Each row of a before or after table is a point. One or more steps were done to the points. Then noise was added and the rows were shuffled. The steps act on how far a point lies along the listed directions, d1 being the first. What was done? A step turns or swaps two directions, mirrors them in a line or flattens them onto one, adds a multiple of one to another, or multiplies one. Angles are multiples of 10 degrees, from the lower direction toward the higher: turns from -170 to 170, lines from 10 to 170 but not 90. Use the fewest steps. Two steps may share a direction if one is a turn and the other turns, adds or multiplies; they go together, in the order done. Otherwise the lowest direction goes first.
In the rows, zero is written as 128.

Directions:
(1): [ 98 103]
(2): [103 158]
Before:
[[168 110]
 [ 95 174]
 [154 151]
 [116  95]
 [174 117]
 [132 134]
 [116  95]
 [133 128]
 [111 114]
 [156  75]
 [136  79]
 [148 132]]
After:
[[129 109]
 [117 147]
 [ 80 129]
 [179 152]
 [126 122]
 [ 71 109]
 [ 97 147]
 [109  85]
 [104  91]
 [146  99]
 [ 98 145]
 [134 122]]
Steps: turn d1 and d2 by 100 degrees

Directions:
(1): [131 138 175 170 130 107]
(2): [ 95 143 146 117 176 150]
(3): [ 93 170 128 115  95 113]
(4): [109 127 111 171 112 170]
(5): [135 116 169 103  99 162]
(6): [ 86  80 133 127 122 108]
Before:
[[160 136 167 129 145 105]
 [146 152 136  86 135 212]
 [ 79 117 164 144 112 143]
 [160  72 128 103  84 119]
 [109 113  95 135 130 116]
 [137 122 170 145  72 120]
 [139 139 126 128 122 121]
 [117 145  85 100 110 139]
 [132 137 130 117  85 150]
 [140 159 134 120 121 142]
 [140 139 167 148 162 111]
 [ 91 100 156  86  86 112]
 [124 135 144  88  71 116]
 [103  98 146 139  64 168]]
After (14 x 6):
[[155 130 134 129 141 150]
 [117  91 176 111 120 110]
 [143 143 108  77 133 129]
 [134 130 119 128 141 132]
 [124 123 156 139 160 155]
 [ 58 149 126 119 158 155]
 [159 152 175 141 106 201]
 [153 137 119  81 115 109]
 [ 78  74 139 109 139 151]
 [ 90 116 199 134 157 131]
 [111 120 114 157 122 108]
 [106  93 135 118 173 169]
 [130 112 121 176 136 154]
 [110 122 157  92 182 124]]
Steps: turn d1 and d4 by -100 degrees; mirror d2 and d5 in the line at 70 degrees; mirror d3 and d6 in the line at 80 degrees

Directions:
(1): [124 109 135 168 105 156 142 121  69  93 131]
(2): [169  61 126 117 138 130 125 131 118 161 153]
(3): [188 153 108 159 103 126 123  86 146 131 127]
(4): [155 156 166 117 173 182 132 123 119 136 123]
(5): [149 144 173 143  93 106 145 177 121 156 119]
(6): [103 141 117 180 140 145  95 144 133 164 168]
Before:
[[180  81 201  99 183 170 154 158 126 167 153]
 [128 105  98 144 108 138 127 108 131 101 126]
 [112  94 122  88 129 111 132 131 111 130 123]
 [115 116 152  91 156 158 152 120  94  73 114]
 [101 120 128 102 172 136 113 152 143 137 138]
 [145  86 147  73 179 155 125  94 122 119 113]
 [106 115 150  64 146 124 136 140 138  95  95]
 [123 127 118 134 116 118 106 125 157 140 135]
 [119 173  95 114 131  97 126 113 199 153 120]
 [161 151 106 191  48  95 123 100 148 137 137]
 [ 66 162 120 183 103 137 122 135 109  99 138]]
After, 11 rows:
[[122  84 139 104 159 154 140 126  94 101 141]
 [107  96 140  85 149 124 121 149 136 119 118]
 [102 121 132  96 175 138 115 150 145 133 135]
 [159 158 108 182  47  96 128  98 148 129 132]
 [118 127 104 150 109 147 125 107 131  97 119]
 [120 127 152  90 182 168 118  96 127 117 115]
 [106  70 106 156  91 107 126 131 101 123 157]
 [146 164 217 108 190 187 155 155 135 138 126]
 [120 135 123 130 111 119 113 123 155 129 124]
 [ 89 146 130 103 132 123 131 129 116 121 111]
 [138 132  87 109 130  85 126 115 194 166 137]]
Steps: mirror d2 and d4 in the line at 70 degrees; multiply d6 by 0.4

Directions:
(1): [ 86  81 189 129  86 122 141 126  80 130 121 155 133 136 150 127 127 119
 167 123]
(2): [131 142 119 165 150 112 111 119  82 122 137 102  87  84 118 118 118  73
 152  85]
Before (12 x 20):
[[120 124 128 135 120 130 123 122 110 131 139 124 118 122 129 124 131 118
  136 117]
 [127 131 130 137 128 128 122 124 121 132 134 125 121 121 119 118 127 124
  127 117]
 [120 124 132 155 129 124 112 126  98 126 125 118 113 109 134 127 117 101
  143 100]
 [114 122 145 145 124 126 130 130  97 130 132 122 113 110 130 127 125 111
  151 110]
 [116 123 131 127 128 132 131 133 114 125 130 129 118 126 126 128 125 111
  140 120]
 [132 125 123 126 126 123 130 139 139 130 128 136 145 132 125 130 129 140
  118 137]
 [114 122 133 126 128 117 122 124 117 122 122 124 114 119 129 123 123 116
  147 117]
 [137 136 125 137 142 121 115 126 101 126 132 111 106 104 126 128 124  93
  133 107]
 [146 144 105 116 146 141 122 137 165 128 127 130 136 135 126 128 131 143
  104 146]
 [141 139 119 140 142 117 122 125 114 125 134 115 108 111 119 130 123 109
  132 114]
 [134 130 127 146 134 123 118 124 105 127 133 120 105  98 126 110 119 101
  138 108]
 [165 152  82 113 159 137 121 134 177 131 132 107 134 135 108 127 128 142
   91 139]]
After, 12 rows:
[[173 169  69 100 165 151 120 142 218 129 127 124 151 149 116 132 137 171
   68 167]
 [ 97 110 167 166 118 113 126 124  50 129 134 120  93  89 133 121 118  77
  181  85]
 [129 135 126 146 133 123 118 121 109 129 136 119 110 112 115 115 124 112
  131 105]
 [214 204  11 100 203 148 111 140 250 130 136  85 141 140  85 131 131 171
   37 159]
 [141 148 116 166 161 109 101 118  67 123 138  90  74  69 119 121 118  51
  150  74]
 [105 114 144 139 125 110 118 121  89 121 124 122 102 107 131 120 120  96
  165 101]
 [134 139 123 174 149 110 105 117  66 124 138 103  74  64 119 102 114  58
  156  74]
 [113 118 137 146 118 122 122 119  87 130 140 121 108 111 129 122 128 102
  150 104]
 [108 115 141 136 124 127 129 129  93 126 131 130 109 117 127 124 121  97
  154 107]
 [152 157 101 162 163 109 109 121  96 121 141  96  84  85 108 125 117  80
  137  89]
 [112 122 141 182 134 110 103 118  51 123 130 106  83  79 132 120 108  59
  173  66]
 [136 127 119 115 124 128 134 141 159 133 126 140 157 145 125 133 134 158
  108 151]]
Steps: multiply d1 by 2.5; multiply d2 by 2.5

Directions:
(1): [121 109 118 159 171 134 108 140 105 116 135 127 165 141 145 106 177 145
 154 130 153 147 168 130 119 112 172  87 162  83 130 127 153 203 101 156
 163 164  98 145 121 152 148 106 132 141  93  90]
(2): [ 89 140 122 103 125 148 137 123 111 130  82  89  94 128 134 111 101 116
  90  79 147 152 149  81 159 172 183 125 138 132 127 108 148 118  80 200
 126 100 139 104 165 147 131 113 121 123 164 119]
Before, 11 rows:
[[118 124 113 134 147 137 119 139 118 129 139 130 132 129 138 107 138 125
  131 129 135 125 147 130 121 140 148 115 134 101 119 125 135 154 117 137
  139 144 124 142 127 141 116 116 126 124 122 118]
 [102 126 129 134 152 139 126 148 106 125 126 102 147 130 132 104 161 136
  140 114 152 155 157 118 142 133 188  91 164  93 120 127 160 177 102 172
  154 139 111 123 129 158 148 119 125 149 124 100]
 [142 102 131 147 166 121 120 142 124 125 158 142 181 125 139 113 179 142
  172 150 132 129 145 145 113  99 125 104 141  90 126 144 133 186 127 110
  141 155 104 142 100 149 116 122 140 139 102  96]
 [126 123 125 127 121 119 124 125 127 127 124 130 128 130 119 127 121 140
  122 128 134 132 129 128 129 137 139 131 133 123 122 121 134 126 126 143
  121 130 125 130 127 119 116 114 133 117 132 126]
 [106 113 120 153 167 131 107 141 109 112 129 117 150 144 140 106 168 151
  153 122 159 157 174 125 135 122 177  86 159  92 134 120 154 189 106 176
  156 152 104 125 134 143 152  95 126 136 101  95]
 [100 123 123 134 163 141 140 135 100 125 103 107 124 131 145 105 149 150
  136 101 157 163 165 112 148 140 191 107 157 109 132 119 152 188  70 172
  159 146 112 127 137 154 151 102 142 140 118  89]
 [126  85 114 183 202 135  94 159  90  99 142 135 179 154 153 115 224 171
  172 143 175 140 188 130 111  96 196  61 169  54 140 132 176 249 118 153
  189 196  87 157 124 163 150  90 134 155  58  76]
 [132 138 131 126 117 135 129 123 132 125 125 120 116 131 125 123 127 132
  137 145 113 117 108 141 123 129 104 136 117 133 118 127 130 110 146 116
  117 134 136 121 122 121 128 131 126 134 133 159]
 [145 114 124 155 147 119 106 134 131 132 157 146 149 126 133 146 162 136
  151 163 114 117 142 162 108  96  98 124 146 100 127 144 120 157 148  91
  153 150 110 154 103 123 128 123 140 121  89 122]
 [151 133 126 142 127 128 115 137 143 134 146 131 132 131 128 131 134 129
  150 151 118 124 113 159 116 111 110 130 130 121 131 139 134 128 141 108
  124 147 114 143 116 128 120 138 126 125  97 136]
 [155 129 133 134 103 112 124 138 151 126 144 119 124 113 130 152 116 121
  127 149 105 108  97 156 111 119  86 151 106 150 129 143 104 108 160  90
  114 128 137 129 112 118 104 131 148 114 132 147]]
After (11 x 48):
[[186  89 132 181 158 100 104 152 139 109 195 188 181 141 124 163 206 168
  194 207 123  86 117 190  80  54  74 112 118  99 140 160 121 179 211  26
  152 192 106 170  83 111 122 135 140 147  49 131]
 [114 124 119 136 135 136 117 144 118 119 106  81 121 123 149 119 128 123
  113 106 144 145 147 116 133 148 173 115 142 118 128 122 142 158  93 178
  140 130 124 121 140 153 123 100 146 120 139 109]
 [157 118 137 152 129 103 115 137 149 120 173 161 153 132 115 146 153 149
  172 175 114 114 113 176 109  88  73 129 115 130 133 145 109 131 187  68
  126 149 120 136  99  99 129 132 130 129  95 142]
 [159 128 144 131 119 107 151 127 149 135 156 160 127 117 118 154 131 148
  158 163 104 109  94 172 117 100  68 157 105 155 132 146  98 118 163  44
  123 142 131 140  96 103 123 148 146 131 109 143]
 [127 112 117 156 160 129 103 138 116 128 140 131 147 130 142 131 168 137
  145 143 131 134 165 143 119 109 136 109 163  85 127 136 137 180 119 131
  164 151 104 149 117 139 137 110 138 124  92 105]
 [145 102 131 148 164 118 120 141 127 126 162 148 182 124 138 118 177 142
  173 154 129 124 140 150 110  96 115 108 136  92 127 146 128 181 134 101
  140 154 106 142  97 145 114 125 141 138 100 100]
 [151 130 146 132 115 110 136 143 147 134 172 147 151 118 108 146 145 134
  158 168 106 110  97 168 115  99  84 132 120 131 120 148 115 120 180  64
  125 135 125 134  94 115 124 156 131 142 118 146]
 [134 133 119 143 140 139 112 140 127 130 128 113 131 135 137 115 140 130
  143 131 135 142 135 139 127 124 149 115 147 106 132 131 151 150 110 147
  135 149 108 138 129 144 128 124 124 128  99 118]
 [135 125 118 133 134 127 123 137 132 133 155 145 134 126 129 121 133 124
  139 147 120 110 126 148 111 128 112 129 119 114 118 134 120 134 145  99
  127 142 130 145 115 127 107 129 128 122 120 134]
 [130 123 126 127 118 116 126 125 132 127 129 134 127 130 116 132 119 140
  123 132 129 128 121 133 126 133 128 135 128 127 123 123 130 120 133 134
  118 130 127 130 124 114 114 117 135 117 131 130]
 [115 136 125 126 129 145 127 124 118 122 108 104 115 135 135 109 131 132
  131 126 128 132 132 124 133 140 140 121 133 120 119 119 146 130 118 154
  128 134 130 115 135 139 135 116 124 136 136 142]]
Steps: mirror d1 and d2 in the line at 140 degrees

Directions:
(1): [157 182 136 128  93 136  86 167 151 133 180 147 141  80 133 142 154 118
 139 107 147 157  85 122 128 114 152 120  98  77 145 151 113 138 130 134
 133 165  65 112 149 100 161  82 107 139 156 144 101 113 111  44 128 140
 136  99 113 141 130 118 156 136 144 152]
(2): [ 71 128 133 144 121 103 118 138 140 128 123 109 142  92 102 124 110  79
  97 118 118 124 119 127 148 153 115 113 136 155 191 137 199 105 106 119
  83 146 101 122 132  90 126 122  51 170 171 137 169 120 140 155 108 147
 115 182 119 120 119  96  99 112 164 111]
(3): [160 120  78 128 125 132  96 124 110 114 108 172 124 159 150 115 128 110
 115  38 111 116 150 103 118 106 132 143 111 162 127  98 114 128  88 123
 155 146  86 196 161 128 136 159 113 114 168 115 144 148 119 142 111 153
 134 110 140 112 129  96 139  50 102 165]
(4): [147 117 138 121 104 146 146 149 138 170 101 146  78 119 100 127 159 141
 182 103 159 148 107 109 134 170 133 136  90  89 146 122 150 109 163 164
 139 135 108 119 109 175 152 204 142 155 156  94 136 159 134 181 135 139
 140 110 111 109 164  99 136 138 175  85]
(5): [170 163 164 103 144 109 122 124 107 175 106  83 124 145 123  86  55 138
 103  68 119 167 169 131 167 159 147 149 188 112 120 139  90 138 165 142
  94 123 142 133 145 115 151  86 112 149 166 128 126 134 127 149 161 146
 151  95 135 113 114 160 134 130 150 119]
Before:
[[123 155 124 130 119 113  77 147 139 131 153 144 150 115 149 104 124  91
  104  67 118 142 126 115 141 119 137 118 108 118 147 133 131 117  92 140
  107 160  72 159 159  88 164  97  52 144 194 139 135 113 126  88 116 150
  128 124 132 125 124  94 130  81 135 158]
 [135 124 116 117 112 137 143 146 139 134 128 164 116 113 129 148 161 129
  157 113 142 134 110 111 115 118 138 127  97 107 135 120 138 127 137 120
  158 134  90 129 117 151 148 162 133 116 132 116 130 138 111 131 101 134
  132 108 113 125 151  99 141 107 141 118]
 [150 152 125 122 115 130 130 136 134 154 112 149 108 110 110 131 143 125
  160  76 134 135 137 115 135 154 150 139  93 121 149 115 116 123 133 155
  134 157  82 148 135 134 159 157 133 148 173  99 124 165 114 161 123 139
  142 107 121 112 140  98 136 123 159 123]
 [121 154 180  96 149  81 139 112  95 189  90  70 108 143  93  91  25 117
   90  57 107 162 173 136 193 188 123 158 205 137 139 143 108 118 182 134
   60 113 142 131 117 125 154  95  81 171 192 143 152 134 139 199 152 143
  145 117 131 103 120 141 109 126 160 108]
 [138 201 128 128 128 106  71 136 118 134 174 107 181 127 152  95  72 120
   52  79 101 142 135 137 142 103 145 139 171 113 122 134  93 164 107 115
   98 148  99 154 174  71 138   7  84 139 159 151 115  98 108  49 122 157
  135 107 142 143  92 152 126 116 110 171]
 [124 168 130 127 123  96  88 147 119 142 155 108 151  88 143 122  95  98
   56 104 100 131 126 132 133 134 132 123 164 149 173 134 142 106 121 120
   87 145  85 127 151  66 132  57  61 157 163 152 137 114 118  90 131 168
  133 133 123 136 112 123 139 118 140 136]
 [107 184 165 127 129 110 109 124 137 131 151  62 174  95 123 126 100 126
   85 160 111 139 136 150 158 126 134 121 192 110 125 180 116 131 136 110
   77 112 130  81 145  75 150  45  78 130 111 180 122  84 120  74 141 115
  127 147 136 139  88 163 127 171 142 137]
 [127 141 107 130 111 119 115 130 124 110 112 151 136 138 125 147 136 135
  138 144 134 120 123 120 119 108 126 135  91 135 116 137 115 142 121 130
  138 136 113 134 144 129 126 122 119 116 138 130 120 133 146 114 114 121
  130 106 137 132 132 119 118 108 122 143]
 [119 145 170 113 163  71 137 120 117 160  94  53 125 136  97  77  47 116
   83  80 102 156 185 152 180 187 123 139 206 146 159 133 137 111 151 121
   68 114 163 132 131 108 154  87  76 177 175 142 166 111 141 197 149 150
  133 149 143 116 105 144 113 118 175  85]
 [153 139 157 111 131 125 157 127 131 148 138  99 122 124 110 112 115 134
  147 145 136 143 112 128 138 149 135 139 138 103 108 147 112 135 170 147
  133 129 140 118 107 140 134 121 139 126 138 134 128 124 116 117 139 118
  120 114 135 126 146 146 128 166 146 107]
 [106 140 177 118 164 100 132 113 104 165 104  59 125 132 109  94  43 133
   82 131 117 148 176 138 168 177 121 128 197 144 136 138 128 125 159 136
   63 119 169 129 108 114 127  68  72 158 150 127 152 122 141 175 147 144
  143 140 140 113 120 140 100 153 158  87]
 [126  73 132 129 136 133 155 127 129 123 119 118 115 148 119 130 138 136
  135 183 123  99 125 137 113 132 126 128 140 130 111 127 127 121 137 116
  118 101 162 117 116 154 103 159 145 114  97 132 134 121 137 152 126 103
  129 137 124 127 142 142 117 135 127 114]
 [107 116 152 131 140 121 148 112 132 151  97 134  99 125 102 123 134 133
  158 129 147 128 113 139 128 143 125 134 103 119 136 115 123 113 153 137
  123 134 135 110 103 155 146 172 122 145 143 104 143 153 134 168 139 137
  147 120 108 116 142 125 132 142 152  93]]
After (13 x 64):
[[137 174 111 132 122 118  99 130 134 113 149 147 155 102 136 140 132 105
  117  88 113 122 139 126 125 111 151 128 108 145 144 124 102 138  95 125
  130 166  71 155 159  85 148  85 110 128 160 132 114 134 103  91 111 135
  132 119 130 131 112 111 136 109 121 170]
 [146 146 115 114 126 127 123 137 128 116 149 152 147 122 152 143 133 128
  122 111 124 133 128 122 115  90 144 127 127 119 115 127 103 147 123 102
  153 132  97 138 137 119 143 100 129  97 121 139 115 119 103  85 105 131
  133 100 125 137 126 127 146 101 111 153]
 [ 87 106  97 139 153 104 102 108 118  98 121 138 158 158 161 100 108  90
   78  94  90 101 163 122 129 105 112 119 131 183 129 110 141 114  64 116
  110 130 122 185 150  95 123 120  65 117 157 136 156 115 137 133 103 135
  112 158 151 124 112 102 104  60  94 163]
 [ 70 129 168 138 127 114 131 144 138 157 121  93 112  84  85 125 110 110
  120 157 143 140 117 126 154 186 114 107 132 126 183 141 192 101 148 144
   72 143 122 106  91 123 133 116  52 180 160 119 164 124 146 171 121 147
  130 169 117 116 146  89  96 161 190  68]
 [ 65 146 157 127 109  90 121 145 135 155 129 110 118  79  78 134  99  74
  108  93 125 141 105 127 171 175 111 127 134 137 198 149 184  95 141 126
   66 147  79 112 111 107 152 119  39 189 201 151 168 122 140 164 111 146
  121 165 108 114 135  82  99 122 179 108]
 [117 160 154 135 124 120 111 131 146 135 148 140 130  92 116 135 142 121
  144 130 148 139  89 142 124 116 139 123  96  98 140 136 106 127 140 125
  122 157 100  99 124 117 159 107 101 141 149 129 121 128 119  84 136 140
  146 109 103 134 128 131 148 146 146 128]
 [ 52 111 157 137 150 111 168  98 130 129  96  54 144 121  98 128 109 131
  101 207 108 104 151 152 153 155 102 120 188 152 132 157 172 105 137 113
   74  79 183  80 104 122 116 135  99 135  81 152 161 107 145 181 131 100
  112 195 138 125 104 148  92 176 149  86]
 [ 63  98 101 144 165 100 140  88  99 118  91 100 149 179 129  91  70 118
   53 120  81  85 174 138 134 132  97 140 178 196 130  92 163 130  89 108
   94 102 170 177 131 124  85 124 102 135 127 116 176 127 142 198 102 143
  113 177 155 121 104 130  75  96 102 119]
 [133 136 107 126 123 116 121 119 115 113  99 143 134 156 129 138 120 142
  132 137 128 118 140 122 123 110 124 140 105 144 104 132 105 144 123 129
  138 126 127 142 144 133 122 123 125 112 134 127 121 137 148 128 119 120
  132 102 143 129 128 128 116 103 115 142]
 [ 77 103 108 139 148  94 129 115 107 120 112 109 139 122 137 125  99  99
   56 143  85  90 147 135 120 137 102 121 165 202 168 107 178  91 103 110
   93 114 132 140 124  96  94 121  80 143 129 136 169 126 135 166 116 153
  116 176 133 128 116 113 109 106 120 113]
 [159 104 150 120 113 142 142 155 141 151 136 125 103 124 111 131 152 142
  160 160 145 130 101 129 121 145 145 130 122  81 120 140 116 123 162 136
  122 120 130 102 120 157 133 153 145 131 121 128 117 124 130 126 136 114
  142 107 111 126 155 137 138 150 156 108]
 [ 76 133 152 139 122  86 130 154 155 141 121  96 118  80  78 116 125  86
  118 110 128 141 118 139 159 186 113 114 130 133 212 137 206  87 126 123
   81 144 107 111 119 110 157 133  50 197 187 137 179 109 144 180 115 153
  115 184 118 123 129  87 110 119 202  73]
 [132 144 157 120 130 118 150 128 137 134 154  94 139 109 112 119 116 119
  133 164 130 136 104 134 137 141 130 129 141 111 119 155 125 137 157 136
  124 133 136 110 109 119 126  97 121 127 133 147 130 111 115  96 131 115
  112 133 134 135 137 145 121 169 142 115]]
Steps: turn d1 and d4 by -100 degrees; turn d2 and d5 by -40 degrees; multiply d5 by 0.4; multiply d3 by 1.3
